Each row is a point. To make a cloud, some directions were put in groups of two or more. Within a group, all points are equally far from the middle, so they leave a hole (a ring in 2 directions, a hollow ball in 3). The other directions are filled evenly. Then the cloud was stretched, turned, moved and blurred a little. Count the holes, and give their numbers of directions, smallest first.

Cloud (20 x 3):
-0.78 +3.09 +0.48
+3.43 +0.05 -1.49
+1.10 +3.12 -1.02
+1.82 +1.23 -0.91
-0.16 +4.08 -0.85
-4.00 +1.10 -0.45
+0.62 +3.06 +2.94
-0.66 -0.43 +3.67
+0.38 -1.96 -1.32
-0.37 -1.89 -3.68
-1.60 +3.23 -0.84
+2.20 -0.49 -0.74
+2.93 +0.04 +0.20
+1.39 +2.42 +1.76
+3.20 +2.09 +1.63
-0.63 -0.80 -3.07
+0.17 -0.54 +3.08
-0.99 +1.49 +0.33
+1.99 -1.22 +0.86
-2.20 -0.15 +0.30
Holes: 0

Cloud:
-2.56 +3.18 +1.71 +0.67
-0.47 +4.09 -1.04 +2.09
-0.52 -0.99 +0.61 +2.80
-1.79 +2.22 -1.36 +2.19
-2.40 +2.07 -2.97 -3.22
+1.28 +0.08 -0.32 +3.25
+2.49 +2.33 +0.62 +1.47
-0.19 +1.39 -1.52 -3.20
-1.22 +2.93 +1.61 +0.83
+0.31 +0.91 -0.01 -2.67
+0.03 +4.03 +0.43 +2.84
+0.37 +1.17 -2.18 -3.52
+0.02 +1.73 +1.49 +2.84
-0.57 -1.31 +2.09 +0.98
+0.45 +1.36 -1.02 +2.86
+0.90 +2.53 -0.83 -0.56
+1.56 +0.29 -0.77 -3.28
-0.97 +2.11 -2.42 +3.06
-1.49 +4.24 -3.65 +0.70
-1.54 -1.24 +1.28 +0.32
+0.69 +1.33 +0.12 +1.09
+2.07 +3.51 -0.83 +0.11
+0.04 -2.26 +1.86 +0.03
+0.17 +2.54 -3.62 +0.30
+0.90 -1.95 -1.60 -2.10
-1.68 +3.55 +0.76 +3.80
-0.01 +2.53 +0.83 +0.05
-0.57 +2.11 -0.45 +1.29
+1.75 +1.10 -1.62 +1.97
Holes: 0

Cloud:
+2.45 +1.02 +1.94 -0.81 +2.37 +0.04
+1.40 -2.26 +1.21 -2.15 -3.11 +2.08
+0.00 +2.82 -2.32 -1.33 +1.78 +0.03
-2.90 +0.43 +1.50 -1.78 -1.51 -0.18
-1.21 +2.17 -0.75 -1.54 +3.21 +1.05
+2.40 -2.30 -1.68 +0.78 -1.92 +1.46
+4.73 -1.70 +1.56 -1.14 -0.25 -0.31
-0.39 +1.24 +1.45 +1.07 -3.17 +0.20
+3.19 -0.39 +1.33 -2.80 +2.34 -0.53
-3.94 +0.59 +0.34 +1.57 -4.51 -1.79
+2.17 -1.73 -2.54 -2.71 -0.83 +3.91
+4.15 -1.76 +1.45 -1.07 -1.55 -1.10
-2.64 -1.15 +0.41 +1.34 -1.05 +1.52
-2.40 -1.95 -0.62 -2.60 -2.28 +0.57
+2.02 -1.61 +1.13 -3.57 -1.37 -2.04
-0.81 +1.54 -0.83 -0.78 -2.01 +2.65
+2.09 +1.24 -0.79 +0.01 +0.29 -1.12
+2.87 -3.16 +1.78 -2.06 -2.57 +1.04
+1.45 -3.31 -0.84 +2.24 -2.08 +3.04
+1.65 -1.65 -2.65 -1.72 -1.69 +4.17
+1.22 -0.40 +3.68 +1.61 -1.44 +1.11
-0.72 -2.45 -0.43 -1.58 -2.22 +1.31
+1.94 +1.94 +0.27 -0.11 -0.83 -2.14
-2.15 -1.05 +1.85 -3.29 +0.57 +1.93
+0.95 +1.83 -0.89 -2.13 +0.78 -1.62
+0.37 -1.20 +1.13 -3.98 -3.94 +1.19
+1.01 -0.79 +1.55 -0.89 +3.81 -1.41
-0.15 +0.85 +3.72 -1.43 -1.95 -0.78
+0.63 -0.32 +3.23 -1.38 -2.74 +1.15
+3.10 -0.95 -1.49 -1.76 -1.81 +0.58
+1.02 +3.35 -0.03 -2.48 -0.37 -0.78
-2.17 +1.62 +0.72 -0.24 +1.52 -1.10
-2.41 -2.42 -1.74 +0.42 -2.94 -0.12
-3.79 -1.09 +0.11 -3.33 -0.10 +1.44
+0.24 +2.74 -1.94 +0.49 +1.52 +1.20
+0.56 +1.73 +1.15 +0.43 -1.99 +1.15
+0.58 +2.98 -0.19 -2.47 -0.29 -2.02
+0.76 -1.88 +1.35 -2.88 -1.81 +2.99
-0.44 -3.77 +2.13 -0.62 -2.20 -3.20
+1.07 -0.87 -2.34 -3.72 -2.58 +1.00
+1.71 -0.83 -1.40 -2.17 +1.20 +0.00
-3.07 -1.50 -0.79 -2.83 -0.61 +2.01
-3.12 -2.63 -2.63 +0.33 -1.27 +0.87
+3.48 +0.49 -1.22 -1.18 -1.35 -0.59
+0.15 -1.59 +1.64 -2.83 -1.86 +2.46
+0.59 -2.17 -3.05 +1.71 -2.25 +1.41
-1.52 +1.12 +1.85 -2.36 +3.24 -0.06
-2.33 +1.85 +0.70 +2.19 -2.01 -2.05
+0.06 +2.87 -2.73 -0.14 +1.88 +0.84
+2.73 -2.13 +0.03 -2.60 -2.49 +0.92
-2.20 -1.16 +0.16 -0.76 -1.53 +1.84
Holes: 1 (2)
